Each row is a point. The points of each table are mixes of a few directions, plus a little noise. Count the directions of each table, and those that both share. Where both have some left over, give the other angles between the two spaces (their principal angles), to ten degrees, smallest first.
(in the rows, 128 means zero)

First, 7 rows:
[[206  40]
 [111 147]
 [110 148]
 [116 142]
 [ 64 199]
 [160  92]
 [128 130]]
Second (6 x 2):
[[132 156]
 [134 165]
 [125 100]
 [141 223]
 [122  92]
 [115  31]]
Directions: first 1, second 1, shared 0; angles 50

First:
[[126 173 102 215]
 [131  65 164  10]
 [127 153 115 174]
 [127 149 115 168]
 [126 145 118 161]
 [131  84 155  43]]
Second, 6 rows:
[[128  50  93 159]
 [118 236 121  70]
 [120  88  70 130]
 [119 191 108  89]
 [141  87 182 166]
 [141 115 195 156]]
Directions: first 1, second 2, shared 0; angles 90

First:
[[128 122  71 157  96  95  66 143]
 [130 114 192  98 143 139 168 126]
 [136  53 249  81 107  88 132 160]
 [129 107  89 151  88  84  60 151]
 [127 133 121 131 130 131 129 126]
 [123 176  48 159 140 152 123 108]
 [123 189 107 127 181 195 198  88]
 [128 122 121 133 118 117 112 134]
 [130 120 200  93 153 150 185 120]
 [126 145  82 148 124 128 109 125]]
Second (10 x 8):
[[137 129 103 180 118 100 135  73]
 [142 118  44 147  81 147 192  77]
 [113 138 207 105 171 115  70 178]
 [ 81 182 149 128 109 155 135  66]
 [139 110 135 103 141 132 120 177]
 [142 105 120  93 132 143 134 182]
 [101 151 215 101 168 124  70 169]
 [146 112 138 154 147  92 104 136]
 [164  87  92 126 129 118 141 164]
 [115 148  76 144  84 154 179  58]]
Directions: first 2, second 3, shared 0; angles 50, 60

First (8 x 12):
[[130 169 119 130 111 129  99 114 133 120 140  90]
 [135  81 141 136 138 126 188 158 117 121 136 187]
 [117 101 129 119 145 128 117 121 132 151  96 137]
 [159 181 143  91 148 131 196 138 101 102 181  97]
 [127 114 134 126 142 127 152 130 127 133 122 144]
 [ 92 192 122 188 140 106 147  52 191 150  99  97]
 [136  91 128 123 116 134 119 157 112 120 134 156]
 [130  94 107 110  82 145   7 153 110 128 116 118]]
Second, 10 rows:
[[119  92 101 171  98  75 152 131 100  97 185 120]
 [141 157 143  94 147 154 125 130 132 137 114 119]
 [155 198 166  47 173 197 114 130 144 157  81 114]
 [105  95 127 164 121 136  98 118 164 152  76 170]
 [117 105 118 154 116 113 126 126 131 125 131 139]
 [143 146 126 109 130 117 151 136 101 108 169  99]
 [139 144 130 110 133 129 139 132 115 120 146 111]
 [128 108 107 152 106  83 156 133  94  95 190 109]
 [115  93 108 168 105  92 137 128 118 112 155 133]
 [121 140 153 111 153 186  83 118 181 177  35 167]]
Directions: first 4, second 2, shared 1; angles 50

First, 10 rows:
[[126 124 122 125 135 123 121 124 126 121 128 130 124 136 134 122 130 128]
 [109  95  80 109 190  85  74  92 117  74 132 147  94 193 178  83 147 134]
 [134 138 142 133 110 141 144 138 131 144 127 122 138 109 114 141 122 126]
 [125 122 120 125 139 121 119 122 126 118 129 132 122 139 137 120 131 129]
 [134 138 142 133 110 140 144 139 132 144 127 122 138 109 113 142 122 126]
 [119 111 103 119 158 107 101 110 122 101 130 138 112 160 153 105 138 130]
 [136 143 149 136 101 146 152 144 133 152 126 120 142  99 106 148 120 126]
 [118 110 103 118 160 107 100 110 122 100 130 138 111 161 154 105 138 130]
 [136 143 149 137 101 147 151 144 133 152 126 120 143 100 106 148 119 126]
 [144 157 169 144  76 164 174 159 138 174 125 112 156  72  85 166 111 123]]
Second, 9 rows:
[[249 115 118 125 128 125 151 111 145 130 113 166 143 171  66  83 161 185]
 [108 129 142 145 125 149 127 137 143 140 117 109 129 110 135 148 109 100]
 [116 145 123 101 111 102 141 134  89 123 159 145 130 117 122 127 145 158]
 [ 91 121 126 136 143 132 110 126 132 122 123 114 117 126 155 137 115 101]
 [105 125 133 130 129 130 130 139 114 135 128 123 115 110 127 147 124 119]
 [ 97 106 129 141 152 135 115 137 122 131 112 119  97 118 135 150 120 102]
 [ 81 151 117 103 119 102 118 123 104 109 162 128 136 127 164 121 130 133]
 [171 106 124 147 149 144 119 115 163 127  99 127 127 157 121 111 126 120]
 [135 156 140 125  97 134 144 130 137 137 141 122 159 117 125 127 122 134]]
Directions: first 1, second 4, shared 1

First:
[[166 158 135 138 101 142  90  92 167 182 145 138 154  99 125 144 146  83
   72 143 157 115 220 102]
 [156 143 129 136 151 112  94 122 148 205 161 134 172 151 116 150 141 112
   72 131 140 101 188 119]
 [147  96 121 136 142  94 118 210  98 139 141 150 187 173 140  76 137 196
  111  91  84 148  94 109]
 [ 67 134 122 113 186 122 165  75 119 118 123  87  54 154 104 200  97 101
  186 150 145  86  74 202]
 [108 113 114 126 104 119 127 128 105 115 117 107  90 113 140 122 119 150
  189 116  96 113  51 167]
 [119 147 132 133 184 128 138 138 142 152 137 119 129 149 103 144 140 107
  110 166 157 125 146  97]
 [115 104 138 106  54 163 166  90 113   7  84 149  95  87 159 112  93 137
  164  87 115 171 116 162]
 [138 101 138 111  65 143 144 104 115  49 106 161 137 112 157 111 100 148
  124  71 107 163 146 158]
 [136 157 122 154 164 126 110 192 146 186 137 110 135 113 108  95 178 119
  125 194 149 132 118  36]]
Second:
[[139 153 122 132  98 159 131  93 156 110 126 139 117 110 137 143 133  92
  115 122 146 142 194 118]
 [166 110 125 130  74  89  58 133 102 197 141 107 141  95 137 128 129 164
  116  86  86  85  72 169]
 [144 123 132 122 120 106 101 128 107 155 128 106 121 114 119 150 121 144
  108 101 119 106  86 153]
 [128 102 114 107 104 112 136  84  93  88 131 134 116 168 151 178  81 158
  127  22  87 116 110 238]
 [142 112 175 114 106 131 121 134 121 110  98 127 140  63 109 101 122 132
   96 163 156 143 108  90]
 [131 107 206 104 153 124 138 162 107 100  78 109 134  48  74 101 119 135
   75 205 190 152  63  54]
 [101 123  95 147 166 115 139 166 133 156 156 138 146 190 144  95 147 144
  185 147  94 119 121 125]
 [ 87 185  62 161 211 154 172 138 173 144 167 131 101 228 135 156 163  82
  180 151 135 132 200 106]
 [106 166  71 163 157 147 141 139 173 161 167 143 128 192 152 117 168  97
  184 152 113 126 198 104]
 [136 100 179 101  91 143 145 104 117  58  88 145 137  72 122 113  97 132
   94 130 154 159 129 122]]
Directions: first 5, second 5, shared 3; angles 40, 80

First (9 x 32):
[[148 112 124 130 149 101 143 103 217 169 138 110 187 126 116 129 134 120
  139 111 167 166  72 114 153 172 105 159 147 110 146 142]
 [141 119 149 123 126  96 171  62 189 150  82  96 149 122 128 131 123 116
  145 128  93 113 139 128 113 159 129 199 151 123 146 130]
 [100 152 120 106 111 173  77 134  39 105 135 152  39 128 135 119 118 139
  144 142  62  75 202 144 110  66 159  95 104 168 116 114]
 [159 101 119 166 134 120 155 196  41 111 160 147 120 144 149 140 129 140
   73 124 144 109 111 149 114 141 125  80 111 105  96  65]
 [ 50 192 171 101  73 156 119 124 129  37  35 123 123 109 117 122 128 116
  139 169 129 155 193 105 108  66 145 140 133 145 137 230]
 [146 112 118 137 146 113 134 133 164 153 151 125 162 131 124 130 133 127
  124 114 162 152  84 123 147 156 111 128 134 113 131 123]
 [ 54 190 131  78  96 189  49 113 106  86 102 145  63 113 112 109 124 128
  175 154  92 125 204 114 129  42 155 110 114 180 138 200]
 [161 101 112 139 154 109 137 125 160 171 164 123 154 134 127 131 131 129
  126 107 147 136  83 130 145 165 113 132 133 114 130 100]
 [192  74 107 169 162  94 167 164 108 168 185 132 155 145 143 141 131 136
   87 101 155 119  66 147 134 186 109 109 125  94 110  47]]
Second:
[[132 138 118 146 113 102 102 143 112  87  99 150 103  48 105 154  94  94
  120 129 149 152 133 126 100 114 154  91  96  80  77 213]
 [114 142 159 111 145 135 119  97  90 149 201  97 102 132 135 129 156 149
  109 125 156 121 139 125 108 120 172 192  93 128 109 129]
 [ 99 169 130 144  68 141  85 144 120  70  87 132  91  69 113 146 117 112
  130 128 158 115 145 105 128  86 166  65  99 104 114 222]
 [130 128 124 106 142 162 104  93 154 129 118 128 114 152 131 130 109 145
  136 152 116 151 122 137 159 139 131 162 166 140 171 106]
 [120 153 149  73 202 124  78  41  79 227 215 118  48 105  99 127 191 185
  140 123  91 125 161 123  95 130 135 232 102 129 119 159]
 [111 153 126 151  87 104 127 166 106 121 101 137 120  82 108 126 159 117
  140 101 128  84 149 103 106  98 116  50  88 117  99 195]
 [149  80 114 147 117 134 202 172 180 119  98 127 220 221 166 102 111 117
  128 129 116 122  95 146 168 159  75 103 184 168 173   7]
 [146  91 121 141 128 126 181 158 156 121 119 125 192 188 155 113 112 117
  122 129 126 131 103 142 148 152 100 122 160 149 148  45]
 [151  97 114 131 146 123 154 136 153 130 114 139 163 157 138 124 104 120
  128 137 113 150 108 146 141 153 101 136 162 135 143  77]]
Directions: first 4, second 5, shared 0; angles 30, 40, 70, 90

First:
[[104 140 174 156 149 170 152 152 116 138 135 126 132 147 144 113 140 150
  162 146 119 166  90 141 100 119 120 152 100 169  96  96]
 [125 131 139 134 131 130 133 132 131 126 133 128 130 127 141 117 131 131
  132 133 121 132 122 135 124 131 120 135 124 131 125 123]
 [118 131 157 144 136 130 141 138 143 125 145 125 132 118 166  98 137 129
  136 146 104 132 110 147 120 139 108 151 116 132 120 116]
 [126 134 155 148 131 113 139 130 150 119 152 130 140 115 186  79 133 130
  132 141  99 129 118 153 119 157  92 149 122 121 131 123]
 [ 88  95 108  67 140 169 131 147 133 158  86  83  62  88  11 249 154  74
  110 169 138  75 110 109 199  12 233 146 107 115  99 124]
 [170 127  35  92 103 133  85  99  61 138  73 150 130 189  10 215  90 146
  113  52 218 144 186  57 125 111 182  41 170 142 151 163]
 [122 134 155 148 134 125 140 134 141 123 146 129 137 122 171  91 134 134
  138 140 106 136 114 147 116 146 102 147 119 131 123 117]
 [130 128 133 131 126 115 129 126 143 123 138 129 131 117 151 109 130 123
  124 133 116 118 129 138 130 140 114 135 129 116 135 131]
 [164 135  93 131 108  98 107 104 113 116 127 151 151 150 135 110 104 145
  118  87 151 136 165 112 112 171 106  90 158 120 158 151]
 [135 127 130 130 121  97 126 119 152 116 145 130 134 107 167  96 129 119
  116 132 108 110 137 142 134 153 103 135 136 103 144 138]]
Second (9 x 32):
[[145 149 136 109 124 124 138 108 176 161 139 125 143  67 134 101 153 108
  132 145 119 116 101 161 139 146 133 130  96  91 149  90]
 [120 124 134 150 127 112 110 146  97  92 130 131 119 166 149 121 113 166
  125 109 126 145 142 124  92 145 103 145 136 156 128 143]
 [127 136 144 134 134 117 112 131 134 129 137 127 134 117 140 106 135 141
  127 127 119 132 115 150 110 149 124 152 113 124 138 110]
 [ 50  83 155 151 192 161  67 164  70 144 111 118 132 172  79 159 113 140
  107 131 131 137 108 127 135  85 198 196 156 170  70 131]
 [216 166  82 124  44  82 199 104 149  60 138 149 105 144 196 115 117 143
  152 102 132 132 188  90  94 170  19  35 129 117 184 167]
 [ 65  97 157 149 180 148  73 160  80 133 120 117 134 161  99 140 117 148
  111 127 123 139 110 138 122 108 175 193 144 164  90 127]
 [132 114 104 120 120 143 151 124 117 121 112 133 120 150 110 166 116 111
  132 127 143 123 150  91 153  96 131  91 152 135 113 160]
 [173 148  99  93  95 131 186  90 183 154 129 133 131  75 126 132 145  81
  143 145 137 107 130 123 166 124 118  65 113  82 150 122]
 [124 133 140 119 137 131 125 122 151 156 133 124 138  95 121 117 142 114
  125 142 124 122 107 150 138 131 145 141 110 110 130 104]]
Directions: first 3, second 3, shared 0; angles 30, 50, 60

First, 9 rows:
[[ 85 105 121 124 123  69 164 201 104 130 158 188 107 135 202  27 190 106
  147 156 136 116 131 181 135 171 106 120 111 108  81 136]
 [159 158 136 135 133 186  93  61 140 119 112  63 156 119  69 226  65 151
  112 105 124 140 119  85 123  99 159 140 152 155 181 118]
 [131 135 130 130 129 139 121 116 127 124 129 113 136 126 121 147 115 134
  126 125 129 131 124 122 128 127 137 132 135 136 141 125]
 [108  77 116 117 121  56 170 202 135 152 123 220  76 144 173   7 210  94
  143 149 127 113 151 163 132 139  70 100  84  78  47 145]
 [139 129 129 128 129 137 122 114 136 131 119 120 128 129 111 144 119 130
  124 122 126 130 130 116 126 116 128 127 128 128 133 127]
 [108 119 125 127 126 103 143 159 116 128 142 153 121 130 161  85 154 119
  136 141 132 123 128 151 131 148 120 126 122 122 109 131]
 [137 117 126 125 128 121 131 130 140 137 115 143 115 132 119 117 137 122
  127 126 124 127 137 123 127 116 113 120 117 115 114 131]
 [116 170 137 139 132 166 107  99 101 101 157  68 173 115 135 190  81 151
  125 126 136 136 102 129 128 149 179 155 166 172 185 114]
 [168 142 133 130 132 175  99  68 153 130  97  84 140 124  61 208  79 142
  111 103 120 137 130  81 122  87 139 131 137 138 161 122]]
Second (9 x 32):
[[107 137 120 151 131 134 133 126 120 127 141 128 129 122 133 148 129 125
  139 119 130 134 120 141 116 102 104 130 116 124 118 147]
 [ 77 151 109 185 138 141 141 123 109 124 158 127 130 115 138 177 130 123
  154 108 130 139 110 158 100  68  70 132  99 116 102 170]
 [ 69 155 106 194 141 145 144 123 107 124 163 128 130 114 140 186 131 121
  157 103 131 143 107 164  94  57  62 133  95 116  99 179]
 [149 119 136 105 124 122 122 130 136 131 116 129 128 132 125 108 128 131
  118 135 128 123 136 115 140 153 151 126 140 134 139 110]
 [203  95 155  45 113 107 109 135 155 133  85 128 124 147 114  56 126 137
   91 158 124 109 154  83 170 218 213 122 170 143 163  66]
 [ 96 142 115 166 135 137 137 126 117 126 148 128 130 119 135 160 128 124
  144 115 131 136 117 148 110  88  90 130 109 121 111 155]
 [162 112 141  90 121 119 119 132 140 130 108 128 127 137 121  95 127 132
  111 141 125 119 141 106 148 171 168 125 147 136 146 100]
 [ 77 149 110 186 138 141 141 123 110 125 158 127 130 115 139 178 129 123
  155 107 132 142 109 160  99  65  70 132  99 117 103 171]
 [213  90 160  32 111 105 107 136 159 135  78 128 123 149 110  43 126 138
   86 163 124 107 158  76 176 230 225 122 178 147 171  57]]
Directions: first 2, second 1, shared 0; angles 90
